Each wall is flat, endless, passes through zero and stands at right angles to its row. A trip goes straight from one point to another. List the walls that it crosses, first one first.

Walls:
(1): [0.21 0.11 0.21]
(2): [ 0.66 -0.13  0.79]
(3): [ 0.11 -0.24 -0.21]
Trips:
[-0.33 -0.59 -0.04] to [-0.11  0.25  0.04] => 3, 1
[-0.57 -0.16  0.28] to [-0.74 -0.33 -0.05] => 3
[0.62 0.23 0.03] to [-0.09  0.05 -0.64] => 2, 1
[-0.05 -0.61 -0.27] to [-0.22 -0.21  0.03] => none
[-0.02  0.46  0.28] to [ 0.28  0.03 -0.36] => 2, 3, 1
[-0.68 -0.19 -0.32] to [-0.06 -0.70  0.25] => 2
[-0.11  0.17 -0.54] to [-0.02 -0.47 -0.24] => none
[-0.17  0.26 -0.18] to [ 0.14 -0.17  0.00] => 3, 2, 1
[-0.13  0.35  0.07] to [ 1.09 -0.48 -0.35] => 2, 3

Walls:
(1): [ 0.24  0.14 -0.34 -0.07  0.58  0.50 -0.05 -0.22]
(2): [-0.82  0.53 -0.18 -0.03  0.18  0.43  0.07  0.07]
(3): [-0.60  0.17  0.58  0.47 -0.41  0.06 -0.45  0.68]
(4): [ 0.31 -0.21 -0.58  0.34  0.33 -0.29  0.07 -0.07]
Trips:
[-0.06  0.50 -0.26  0.07 -0.34 -0.03  0.17  0.25] to [-0.26  0.42  0.25 -0.03 -0.21 -0.91  0.13 -0.17] => 2
[-0.22 -0.23 -0.40  0.31  0.22  0.13 -0.62  0.83] to [ 0.04  0.24 -0.11 -0.05  0.23 -0.20 -0.14 -0.46] => 3
[ 0.10  0.60 -0.34  0.29  0.35  0.56  0.04  0.14] to [ 0.25 -0.41 -0.02  0.38  0.24  0.04 -0.71 -0.05] => 3, 2
[-0.34 -0.48  0.04  0.35  0.53 -0.16  0.38 -0.06] to [-0.29 -0.25 -0.48  0.23 -0.17  0.16 -0.37  0.05] => 3
[-0.08 -0.22 -0.14 -0.40  0.61 -0.55 -0.22  0.00] to [-0.16 -0.59 -0.04 -0.18 -0.47 -0.33 -0.24  0.08] => 1, 3, 4
[-0.23  0.45 -0.21  0.34  0.08  0.56 -0.15  0.16] to [ 0.03  0.70 -0.14  0.27 -0.67 -0.11 -0.66 -0.04] => 1
[ 0.19 -0.14 -0.50 -0.27  0.39  0.28 -0.22  0.15] to [ 0.01  0.36  0.38  0.05 -0.12 -1.45 -0.12  0.24] => 2, 1, 3
[-0.12 -0.10 -0.06 -0.22 -0.43 -0.28 -0.07  0.13] to [ 0.45 -0.17 -0.12 -0.29  0.17  0.14  0.48  0.01] => 3, 4, 1

Walls:
(1): [-0.30  0.50 -0.51 -0.17 -0.11 -0.26  0.03 -0.30 -0.22 -0.03  0.60 -0.48]
(2): [-0.44 -0.22  0.48  0.46  0.10 -0.11 -0.33  0.12 -0.56  0.21 -0.52  0.35]
(3): [ 0.10 -0.32 -0.02  0.24 -0.33 -0.10 -0.23  0.20 -0.39 -0.50  0.11 -0.01]
Trips:
[ 0.00  0.81 -0.08 -0.26  0.10  0.56  0.22  0.23  0.06 -0.45 -0.02 -0.27] to [-0.05  0.07 -0.67  0.48 -0.20 -0.08  0.53  0.16  0.49 -0.14 -0.32 -0.38] => none
[-0.38 -0.54  0.46  0.56 -0.18 -0.24 -0.28  0.33 -0.23 -0.32  0.47  0.24] to [ 0.18 -0.08  0.28  0.19  0.30  0.52 -0.26  0.57  0.00 -0.51 -0.11  0.09] => none
[-0.50 -1.01  0.31 -0.05  0.17 -0.47  0.16 -0.14  0.91 -0.15 -0.42  0.63] to [ 0.01 -0.05  0.45  0.03  0.14 -0.67  0.07  0.29 -0.35  0.04 -0.62  0.14] => 3
[ 0.19  0.24 -0.32  0.51  0.41  0.33 -0.33  0.32 -0.46 -0.01  0.55 -0.60] to [ 0.00  0.41 -0.06 -0.75 -0.32  0.10 -0.23 -0.37  0.70  0.23  0.47 -0.07] => 3

Walls:
(1): [-0.25 -0.14  0.10 -0.36 -0.02 -0.26  0.30 -0.60 -0.52 -0.58 -0.37  0.29
 -0.27  0.25 -0.69 -0.45  0.46 -0.31]
(2): [ 0.02 -0.55  0.20  0.29  0.14  0.08 -0.08  0.18 -0.41  0.13 -0.31 -0.21
  0.04 -0.15 -0.18 -0.01  0.24 -0.08]
(3): [-0.02 -0.46 -0.15 -0.11  0.31 -0.13  0.00 -0.01 -0.33 -0.05 -0.18  0.24
  0.72  0.36  0.56  0.11 -0.40  0.66]
Trips:
[-0.16 -0.54 -0.44  0.37 -0.48 -0.28  0.10  0.49 -0.15 -0.24 -0.58  0.06
  0.47  0.24  0.04 -0.64 -0.09  0.04] to [ 0.28  0.96 -0.34  0.16  0.71  0.32 -0.20  0.42 -0.27 -0.20  0.23  0.02
  0.11  0.18  0.54  0.11 -0.10  0.01] => 1, 2
[-0.02  0.52 -0.36 -0.47  0.29  0.17  0.34 -0.14 -0.18  0.73 -0.25 -0.84
 -0.60  0.29 -0.11  0.56  0.46  0.21] to [ 0.12 -0.39 -0.05  0.21  0.47 -0.20  0.12  0.01  0.33  0.48  0.60  0.46
 -0.15 -0.05 -0.77 -0.21 -0.10 -0.29] => 2, 1
[-0.33 -0.49 -0.16  0.02  0.18 -0.28 -0.33 -0.24  0.50 -0.15  0.17 -0.70
 -0.42 -0.20 -0.25  0.40 -0.66 -0.50] to [-0.46  0.03 -0.73 -0.35 -0.04  0.11  0.00  0.08  0.23  0.11 -0.36  0.53
 -0.46  0.23 -0.47  0.14  0.24  0.19] => 2, 1
[-0.14  0.20  0.21  0.03 -0.65 -0.06  0.05 -0.13  0.26 -0.01 -0.24 -0.11
 -0.20  0.29 -0.34 -0.51 -0.46 -0.26] to [-0.78 -0.17  0.73  0.57  0.55 -0.19 -0.22 -0.47 -0.22  0.36 -0.19  0.39
  0.40  0.11  0.25  0.11  0.30  0.44] => 2, 3

Walls:
(1): [-0.49 -0.01 -0.01  0.17 -0.22  0.39 -1.19  0.24  0.08 -0.12 -0.15 -0.17
 -0.22  0.28  0.41 -0.35  0.03 -0.71 -0.10  0.50  0.15 -0.61 -0.22 -0.02
 -0.32 -0.29 -0.04 -0.16 -0.11 -0.05  0.47 -0.08]
(2): [-0.18  0.17 -0.42 -0.17  0.22  0.10 -0.13 -0.16  0.10  0.06 -0.44  0.16
 -0.37 -0.16 -0.03  0.30 -0.15 -0.17  0.04  0.03 -0.11  0.17  0.67 -0.03
 -0.55 -0.27  0.08  0.08 -0.28  0.58  0.37 -0.24]
(3): [ 0.05  0.02  0.08  0.04 -0.36 -0.44 -0.16  0.09  0.47  0.28 -0.46 -0.16
 -0.16  0.51 -0.02 -0.33  0.34  0.37 -0.07 -0.21  0.54  0.05  0.43  0.08
  0.27  0.69  0.08  0.12  0.46 -0.14  0.01 -0.27]
(4): [-0.50 -0.49 -0.06 -0.27 -0.17 -0.17 -0.05 -0.24 -0.12  0.11  0.05 -0.21
  0.39 -0.11 -0.33  0.74  0.51  0.02  0.17 -0.47 -0.22  0.00  0.06 -0.81
  0.11 -0.11 -0.06 -0.25  0.25 -0.18  0.47  0.24]
(5): [-0.26  0.15  0.37 -0.50  0.39  0.14  0.22  0.18  0.87 -0.12  0.71 -0.56
  0.29 -0.39  0.18  0.60 -0.47  0.06  1.15 -0.18 -0.49  0.41 -0.13  0.25
 -0.06 -0.71 -0.16  0.36  0.05  0.28  0.08 -0.31]
(6): [ 0.50  0.04 -0.73  0.28  0.36 -0.86 -0.62  0.22  0.56 -0.10 -0.16 -0.53
  0.23  0.20  0.01 -0.61 -0.01 -0.12 -0.15  0.33 -0.37  0.02  0.29 -0.25
 -0.05 -0.64  0.71 -0.29 -0.64  0.16 -0.10 -0.22]
(7): [-0.06 -0.31  0.46  0.07 -0.15  0.23 -0.08 -0.21 -0.75 -0.15 -0.05  0.40
  0.39 -0.32  0.49 -0.35 -0.07  0.43 -0.31 -0.57 -0.15 -0.79 -0.28 -0.39
  0.02  0.17 -0.12 -0.09 -0.31 -0.06  0.05  0.63]
Trips:
[ 0.59 -0.56 -0.08 -0.07 -0.04  0.17 -0.17  0.03  0.26 -0.05 -0.41  0.14
 -0.15  0.55  0.70  0.06  0.21 -0.98  0.46  0.05 -0.01 -0.02 -0.19  0.37
  0.25  0.48  0.01 -0.14 -0.68  0.32  0.34  0.25] to [ 0.14 -0.76  0.06  0.24  0.03 -0.41  0.06  0.27 -0.01 -0.21  0.40  0.55
 -0.47 -0.81  0.39  0.16  0.18 -0.08 -0.26 -0.52  0.69 -0.49 -0.98 -0.11
 -0.17 -0.52  0.61  0.26  0.31 -0.37  0.02  0.06] => 7, 3, 2, 6, 4
[ 0.09 -0.37 -0.29  0.26  0.39  0.41 -0.17  0.19  0.46  0.00  0.22  0.12
  0.09  0.25  0.05 -0.30  0.12  0.11 -0.32 -0.36  0.44 -0.26  0.07  0.11
  0.00  0.17 -0.28 -0.13  0.58 -0.56  0.07 -0.16] to [-0.63 -0.64 -0.09 -0.09  0.00 -0.31 -0.35  0.17  0.13  0.18  0.25  0.46
  0.10  0.08  0.64 -0.29 -0.09  0.61 -0.37  0.98 -0.62  0.33 -0.27  0.30
 -0.02  0.62 -0.29  0.42 -0.01 -0.14  0.70  0.36] => none
[-0.76  0.67 -0.71  0.43  0.18 -0.33  0.22 -0.45  0.73 -0.24 -0.34 -0.10
 -0.26 -0.03  0.19  0.24 -0.10 -0.15  0.06 -0.10  0.04 -0.40 -0.52  0.10
  0.03  0.11  0.58  0.48  0.01  0.34  0.02 -0.05] to [-0.06 -0.11  0.23 -0.06  0.46  0.02 -0.46 -0.27 -0.69 -0.14 -0.15  0.16
 -0.28 -0.22 -0.28 -0.21 -0.64  0.02  0.10  0.51 -0.51  0.59  0.52  0.16
 -0.35 -0.21 -0.18 -0.07 -0.26  0.18  0.74  0.29] => 3, 7
[-0.08  0.21  0.35 -0.41 -0.06  0.04  0.31 -0.47  0.53  0.24  0.05 -0.35
 -0.56 -0.07  0.18  0.26  0.17 -0.36 -0.28  0.21  0.41 -0.05 -0.57 -0.19
  0.01  0.46 -0.53 -0.17 -0.22 -0.85 -0.05  0.06] to [ 0.64  0.16 -0.73  0.78 -0.53 -0.76 -0.10 -0.26 -0.01  0.35  0.12  0.21
  0.21  0.28  0.38  0.07 -0.30  0.71 -0.64  0.88  0.33  0.62 -0.12 -0.38
  0.38 -0.51  0.16 -1.07 -0.15 -0.44 -0.60 -0.25] => 4, 1, 6
[ 0.08 -0.33 -0.16  0.19  0.46  0.47 -0.56 -0.01 -0.67 -0.05 -0.31  0.27
  0.00 -0.32  0.11  0.42  0.31 -0.28  0.13  0.69 -0.27 -0.16 -0.39 -0.41
  0.26 -0.02  0.25 -0.73  0.31 -0.35 -0.21  0.17] to [ 0.11  0.34  0.11 -0.24  0.12  0.05 -0.42  0.59 -0.23 -0.17  0.17  0.40
 -0.14  0.61 -0.17  0.46  0.17 -0.25  0.63  0.12 -0.60  0.63  0.10  0.43
 -0.23  0.16 -0.19 -0.33  0.16  0.37  0.60  0.34] => 2, 7, 5

Walls:
(1): [ 0.51  0.32 -0.28 -0.87 -0.12  0.26  0.01  0.21  0.48  0.02 -0.48 -0.14
 -0.47 -0.25 -0.98  0.44 -0.19  0.30  0.66 -0.12 -0.09 -0.69  0.02 -0.31
 -0.27  0.07  0.06  0.04  0.40 -0.23 -0.01 -0.29 -0.10  0.38 -0.12  0.53
 -0.13 -0.13  0.21  0.18 -0.83 -0.66 -0.10 -0.19 -0.25 -0.11 -0.13  0.25]
(2): [-0.46  0.26 -0.90 -0.08  0.05  0.39  0.43 -0.18  0.27 -0.21  0.00 -0.05
  0.36  0.17 -0.16  0.64 -0.54 -0.55  0.80 -0.25 -0.19  0.27 -0.02 -0.27
 -0.58  0.68 -0.14  0.18 -0.41  0.44  0.49 -0.44 -0.47  0.02  0.00  0.16
  0.19 -0.49 -0.10  0.20  0.48  0.12  0.08 -0.42  0.35  0.03  0.36  0.56]
(3): [ 0.41  0.06 -0.21  0.17  0.03  0.26 -0.44  0.57 -0.76  0.57 -0.25  0.21
  0.50  0.04  0.52 -0.27  0.16 -0.38  0.36 -0.43 -0.20 -0.37  0.56  0.30
  0.49  0.33  0.02  0.04  0.74  0.67  0.71  0.05  0.34  0.69  0.52  0.62
 -0.08 -0.43  0.01 -0.07  0.18 -0.35  0.23  0.09  0.53  0.49 -0.11 -0.07]
(4): [-0.15  0.83 -0.56 -0.19 -0.23  0.21 -0.10 -0.40 -0.54 -0.08  0.19  0.14
 -0.26 -0.52  0.23 -0.30  0.40 -0.42  0.25 -0.04 -0.56  0.63  0.28 -0.52
  0.03  0.53 -0.01  0.18 -0.40  0.32  0.32 -0.03 -0.93 -0.32 -0.81 -0.23
 -0.43  0.97  0.76  0.04  0.05 -0.19 -0.51  0.30 -0.15  0.06 -0.03  0.23]
(5): [ 0.54  0.14 -0.55 -0.08  0.33 -0.74 -0.04  0.02  0.07  0.05 -0.02 -0.06
  0.35  0.32  0.45 -0.79 -0.36 -0.14  0.02  0.47 -0.27 -0.29 -0.22 -0.15
 -0.72  0.19  0.09 -0.59  0.12  0.39  0.11 -0.32  0.20 -0.16  0.17 -0.08
  0.15  0.31  0.23  0.54 -0.31  0.74 -0.55 -0.12 -0.55  0.27  0.31  0.06]
(6): [ 0.34 -0.61  0.13  0.23 -0.39 -0.19  0.08 -0.34 -0.06  0.00  0.04 -0.13
  0.35 -0.10  0.22 -0.48  0.42 -0.18 -0.40  0.22  0.56 -0.19 -0.23 -0.15
 -0.33 -0.36 -0.87  0.14 -0.37 -0.23  0.10 -0.45 -0.50 -0.15  0.14 -0.25
 -0.49  0.17  0.28  0.32  0.05 -0.28 -0.77 -0.17  0.63  0.10  0.87  0.02]
(7): [ 0.38  0.49  0.51  0.23 -0.43 -0.41 -0.22  0.16  0.15 -0.06 -0.09  0.68
 -0.30  0.15  0.89 -0.22  0.57  0.06 -0.13  0.71  0.48 -0.22 -0.10  0.16
 -0.36 -0.27 -0.24  0.29  0.40  0.35  0.19  0.24  0.11 -0.06 -0.18 -0.16
  0.14  0.28 -0.22  0.75 -0.60  0.60 -0.44 -0.04  0.34  0.64 -0.06 -0.29]
(8): [-0.58  0.38 -0.50  0.22  0.23  0.54 -0.34  0.84  0.19  0.57  0.30  0.48
  0.62  0.49  0.04 -0.40 -0.46  0.04 -0.29  0.07  0.43 -0.16  0.57  0.06
 -0.16  0.28  0.45  0.50 -0.15  0.18 -0.11  0.05 -0.48 -0.15  0.12 -0.05
 -0.48  0.17  0.74  0.03 -0.03 -0.20  0.68  0.29  0.05 -0.10  0.29  0.11]
(9): [-0.08 -0.38  0.08 -0.04  0.08 -0.73  0.15 -0.17  0.04  0.20 -0.41  0.52
  0.05 -0.04  0.21 -0.26 -0.44 -0.34 -0.12 -0.06 -0.09  0.50  0.42 -0.37
 -0.19 -0.55  0.50 -0.46 -0.05 -0.45  0.72  0.38  0.24 -0.61  0.24 -0.19
 -0.28  0.30 -0.20 -0.10 -0.23  0.32  0.54  0.71  0.03  0.40  0.07 -0.51]
(10): [ 0.12  0.13 -0.27  0.52  0.65  0.05  0.50 -0.17 -0.27 -0.21  0.18 -0.48
  0.19 -0.06  0.34  0.46 -0.16  0.21 -0.16 -0.04 -0.72 -0.59  0.29  0.58
  0.30 -0.36  0.10 -0.05 -0.12  0.31  0.27 -0.18 -0.20 -0.60 -0.07  0.31
  0.34  0.06  0.76  0.12 -0.57  0.31 -0.08 -0.57 -0.57  0.56  0.02 -0.21]
Trips:
[-0.03  0.43 -0.25 -0.58  0.55 -0.43  0.13  0.15  0.57 -0.39  0.08  0.06
  0.44  0.09 -0.51  0.07 -0.19 -0.58  0.41  0.40  0.44 -0.28  0.43  0.01
 -0.45  0.29 -0.54 -0.06  0.15 -0.30 -0.53  0.16  0.12  0.13 -0.21  0.11
 -0.24 -0.72 -0.39 -0.36  0.10  0.24 -0.30  0.19  0.26 -0.55 -0.03  0.22] to [-0.39  0.06  0.69  0.24 -0.05  0.30 -0.40  0.55  0.48  0.11  0.39 -0.40
 -0.56 -0.25 -0.47 -0.17  0.31 -0.18  0.11 -0.13 -0.05 -0.29 -0.05  0.12
  0.02  0.04 -0.07 -0.01 -0.74  0.11 -0.10  0.83  0.85  0.06 -0.02  0.20
  0.67 -0.18  0.25  0.00  0.27  0.33 -0.12 -0.24 -0.06  0.75 -0.33 -0.42] => 8, 5, 7, 2, 1, 10
[ 0.32 -0.24 -0.19  0.44 -0.69 -0.06 -0.33  0.15  0.21 -0.21 -0.39 -0.13
 -0.27  0.39  0.00 -0.02 -0.32  0.38  0.19  0.62 -0.31 -0.16  0.10  0.40
 -0.31  0.55 -0.30  0.25  0.50  0.12  0.41 -0.64  0.17  0.09 -0.04  0.18
  0.51 -0.25  0.18  0.27 -0.13 -0.14  0.42  0.40 -0.53 -0.12 -0.59 -0.45] to [ 0.16  0.43 -0.52  0.30  0.15 -0.33 -0.02  0.12  0.08  0.46 -0.18  0.42
  0.00 -0.39 -0.37  0.64  0.07 -0.11 -0.07  0.08  0.48  0.88 -0.35 -0.05
 -0.06  0.21  0.85  0.04  0.34  0.03  0.33 -0.01 -0.21 -0.29 -0.40 -0.26
 -0.12 -0.64 -0.24 -0.20 -0.31 -0.38 -0.09  0.23 -0.13  0.01 -0.01  0.55] => 2, 8, 10, 9, 4, 5, 7, 3
[ 0.15 -0.71  0.37  0.01 -1.09 -0.05 -0.32 -0.16 -0.25  0.06 -0.14 -0.18
  0.50 -0.22 -0.54  0.33 -0.21  0.26 -0.45  0.21  0.05  0.21 -0.62  0.36
 -0.27  0.47  0.06  0.29 -0.06  0.25 -0.07 -0.34  0.16 -0.11 -0.14  0.19
  0.11 -0.15 -0.01 -0.01 -0.66  0.19 -0.44  0.15  0.66 -0.28  0.16 -0.22] to [-0.58  0.04 -0.30 -0.63  0.29 -0.55 -0.59  0.15  0.05  0.14  0.00  0.24
  0.51 -0.20 -0.44 -0.56  0.16 -0.28  0.29 -0.34  0.25  0.24 -0.22  0.24
 -0.09 -0.31 -0.69 -0.09  0.08 -0.44 -0.28 -0.11  0.24 -0.11  0.28 -0.15
 -0.12  0.06  0.02 -0.36 -0.62  0.26 -0.22 -0.09 -0.22 -0.35 -0.27 -1.39] => 5, 9, 7
[-0.48 -0.30 -0.09 -0.23  0.18  0.72  0.07  0.11 -0.28 -0.02  0.13 -0.29
  0.48 -0.26 -0.22  0.21 -0.37 -0.32 -0.47 -0.49 -0.73  0.06  0.27 -0.37
 -0.11  0.85 -0.20 -0.21 -0.04  0.55  0.00 -0.03  0.21  0.19  0.14  0.57
 -0.19  0.42 -0.34 -0.20 -0.08  0.57  0.21 -0.06  0.54 -0.11 -0.06 -0.75] to [ 0.37 -0.87 -0.13  0.29  0.29 -0.18 -0.26  0.67 -0.25 -0.15  0.60  0.22
 -0.06 -0.12  0.16  0.46 -0.05  0.06 -0.24  0.41 -0.31  0.37  0.10  0.56
 -0.55  0.34  0.18 -0.43 -0.58 -0.02  0.07 -0.28 -0.22 -0.13 -0.52 -0.19
 -0.45  0.17  0.37  0.53  0.03  0.13 -0.03  0.09  0.02 -0.18  0.76 -0.32] => 5, 6, 3, 7
